Rows are points. Examples show where two turns around zero, p and q, send a point. Where does a point land after both, in the order given? Backwards means that the second turn is done in reverse. Each puzzle has new turns, and all numbers are rounded.

Turn p:
[-1.74 -0.43] => [ 0.85 -1.58]
[ 1.77 -0.08] => [-0.36  1.73]
[-0.03  0.51] => [-0.49 -0.16]
Turn q:
[-0.77  1.51] => [-1.64 -0.43]
[1.25 0.91] => [-0.62  1.41]
[-0.43 -1.65] => [ 1.52 -0.77]
[-0.05 -0.78] => [ 0.75 -0.21]
Where do these land?
p, then q: [ 1.36 -1.20] => [-1.40  1.15]
p, then q: [-1.23 -0.11] => [1.23 0.15]
p, then q: [-0.13  1.32] => [ 0.18 -1.31]

Turn p:
[-0.39  0.45 -0.14 -0.32] => [-0.01  0.29 -0.42 -0.47]
[ 0.04 -0.59  0.80  2.22] => [-1.19  0.05  2.03  0.62]
[-0.87  0.51  0.42 -2.46] => [ 0.75 -0.79 -1.68 -1.80]
[-0.66 -1.13 -0.15  0.70] => [-1.27 -0.51  0.11  0.58]
[ 2.23 -0.28  0.92 -0.18] => [ 1.86 -0.77  1.18  0.70]
[-0.35  1.04 -1.85  0.04] => [-0.14  1.72 -1.23  0.36]
Turn q:
[ 0.85  0.33 -0.83  1.28] => [ 1.55 -0.26  0.81 -0.22]
[-0.50 -0.21  1.10  0.43] => [-0.98  0.02  0.85  0.08]
[ 0.63 -1.16  1.06 -2.46] => [-1.80 -0.56 -1.90 -1.33]
[-0.70 -0.87 -0.34 -1.79] => [-0.91 -0.39 -1.82  0.52]
[ 0.48  1.73 -0.61  0.76] => [ 1.48  1.27  0.58 -0.19]
[-0.75  0.18 -0.37  1.78] => [ 0.67 -0.08  1.48  1.12]
Where do these land?
p, then q: [ 0.85 -0.36  0.13  1.31] => [-0.61  0.21  1.45 -0.28]
q, then p: [-2.79  0.94 -1.64  1.17] => [-0.57  1.80  2.94  0.75]
p, then q: [-0.06 -0.46  0.98 -0.44] => [-0.67 -0.82 -0.44 -0.23]
q, then p: [ 0.14  1.45  0.81 -1.96] => [ 0.31  1.70 -1.64 -0.97]
p, then q: [ 1.00 -0.63 -0.14  0.01] => [ 0.25 -0.67  0.87 -0.38]
q, then p: [ 0.87 -0.94 -0.14 -0.08] => [ 0.04 -0.98 -0.62  0.57]

Turn p:
[-0.05 -0.12  1.26 -0.10 -0.24 -0.12  1.12  0.47] => [ 0.54  0.46  0.03 -0.03 -0.67 -0.48  1.36  0.35]
[-1.32 -0.86 -1.46  0.37  0.72  0.66 -2.04 -0.89] => [-0.52  0.03  0.35  0.31  1.69 -0.18 -1.99 -1.82]
[ 1.16 -0.97  0.43  0.17 -0.18  1.14 -1.23 -1.30] => [-1.07  1.04  0.00 -1.03  1.86  0.51  0.01  0.15]
[-0.45 -1.02 -1.66  0.87  0.48  1.74  0.25 -1.30] => [-0.51  0.89 -1.76  0.45  1.14  0.65 -0.78 -1.76]
[-0.21 -1.77 -0.56  0.59 -0.29  0.65 -0.54 -0.30] => [ 0.50  0.89  0.02  0.14  1.47  0.68 -0.23 -0.99]
[ 0.26 -0.80  0.31 -2.30 -0.42  0.97  0.85 -0.49] => [-1.33  0.36  0.07  1.56  0.65  0.25  1.80  0.32]
[ 0.95  1.41  0.55  0.41  0.63 -2.40  0.02  2.87] => [ 2.25 -1.42  0.72 -0.30 -1.62 -0.72 -0.71  2.54]
[-0.68  0.56  1.97 -0.87 -0.53 -0.77  1.14 -0.17] => [-0.20 -0.26  0.79 -0.26 -1.25 -0.98  2.07  0.04]
[-0.19  0.71 -0.81 -0.02 -1.71 -0.25  0.51 -0.16] => [-0.29 -0.24  0.32  0.11 -1.25  1.55  0.14 -0.49]
[-0.54  0.89 -0.77  0.74  0.43  1.46 -0.86  0.20] => [-0.66  0.93 -0.41  0.13 -0.33 -0.28 -1.87 -0.39]
[ 1.08  1.97  0.73  0.12  1.10 -3.08  0.77  1.07] => [ 1.28 -2.68 -0.11 -1.06 -1.68 -0.98  0.20  2.06]
Turn q:
[-0.71  0.00 -0.35 -0.79 -0.42  2.72 -0.63  0.27] => [-0.55 -0.79  0.50  0.15 -2.12 -1.33  0.57  1.23]
[-0.91  0.37 -1.52 -0.88  1.84 -0.09  0.40 -0.01] => [ 0.19  0.99 -2.06  0.13 -1.11  0.22 -0.75  0.69]
[-0.94 -1.42  0.32  0.95 -0.94 -2.08  0.95 -0.30] => [-1.27 -0.41 -0.69 -0.33  2.06 -0.09 -0.78 -1.70]
[ 0.36  2.21  1.30 -1.22 -0.02 -1.64 -0.45  0.34] => [ 1.95  0.96  1.34 -0.99  0.25  0.56 -1.82 -0.17]
[ 1.03 -1.47  0.74  0.26 -0.21 -0.67  0.19  0.18] => [-0.18 -1.23  0.09 -0.01  1.31  0.98  0.37 -0.19]
[ 0.29  0.83 -1.29  1.45  0.39 -0.12  0.70  1.80] => [-0.87  2.06 -0.25 -0.33  0.92  0.13  0.75  1.36]
[-0.27  0.43 -1.58  0.28 -0.24  0.48  1.17  1.08] => [-0.73  1.08 -0.88 -0.97  0.11 -0.81  0.69  1.04]
[-0.11  1.40  1.30  0.07 -0.39  0.28 -1.50 -1.98] => [ 1.33  0.13  1.68  1.07 -1.12 -0.45 -0.30 -1.67]
[ 1.21  0.46 -0.74 -0.29 -1.23  2.08 -2.13 -0.78] => [ 1.42 -0.78  1.27  1.41 -0.93 -1.75  1.55  0.87]
[-0.48 -3.17  0.52  0.74  0.89 -0.37  0.38  0.27] => [-2.08 -1.76 -1.16  0.82  0.86  1.40 -0.10 -0.24]
[ 0.52  0.35  1.30 -0.57  0.32 -0.60  0.92 -0.87] => [ 0.79 -0.25  0.18 -0.95 -0.21  1.13 -0.19 -1.22]
Where do these land?
q, then p: [-1.85 -0.43  0.44  0.32 -0.42  0.43 -1.09 -0.48] => [ 0.60 -0.19  1.23 -1.30  0.17 -0.04 -0.16 -1.43]
q, then p: [-0.91 -0.68  1.54 -0.75 -1.75  1.71  2.36  0.25] => [-0.62 -0.57  1.83  1.80  0.65 -0.17  2.54 -1.29]
p, then q: [-0.31 -0.52  0.07  0.87 -1.86  1.98  1.74  0.94] => [ 0.76  1.87  1.09 -1.13 -0.79 -1.41  1.76 -0.38]
p, then q backwards: [ 1.81  0.58 -1.18 -0.19  2.18 -0.02  0.28 -0.81] => [-0.53 -2.28 -1.47 -1.11  0.23 -0.75  0.35  0.94]
q, then p backwards: [ 1.46 -0.44  0.00 -0.71  0.32 -0.12 -1.07 -0.10] => [ 0.55 -0.79 -0.61 -0.34  0.04 -1.20  0.40  1.04]
p, then q: [ 1.23  0.08 -0.15  0.52  0.39 -1.27  0.03 -1.08] => [ 0.00 -1.29 -1.31 -0.17 -0.39  0.18 -0.09  1.07]
q, then p: [ 0.90 -0.40 -2.42 -0.42  1.08 -1.21  0.58  0.17] => [ 0.27 -0.79 -1.70  1.28 -0.16  0.84 -1.84  0.83]
q, then p backwards: [-1.51  0.05  1.32  0.63  0.17 -0.46 -0.82  1.18] => [-0.26  0.81 -0.74 -0.68 -0.49  0.87 -1.99  0.15]
q, then p backwards: [-0.82  1.76  0.37 -0.27 -0.10 -1.04 -2.01 -0.06] => [-1.25 -0.25 -0.35  0.50  0.20  0.61 -1.46  2.14]
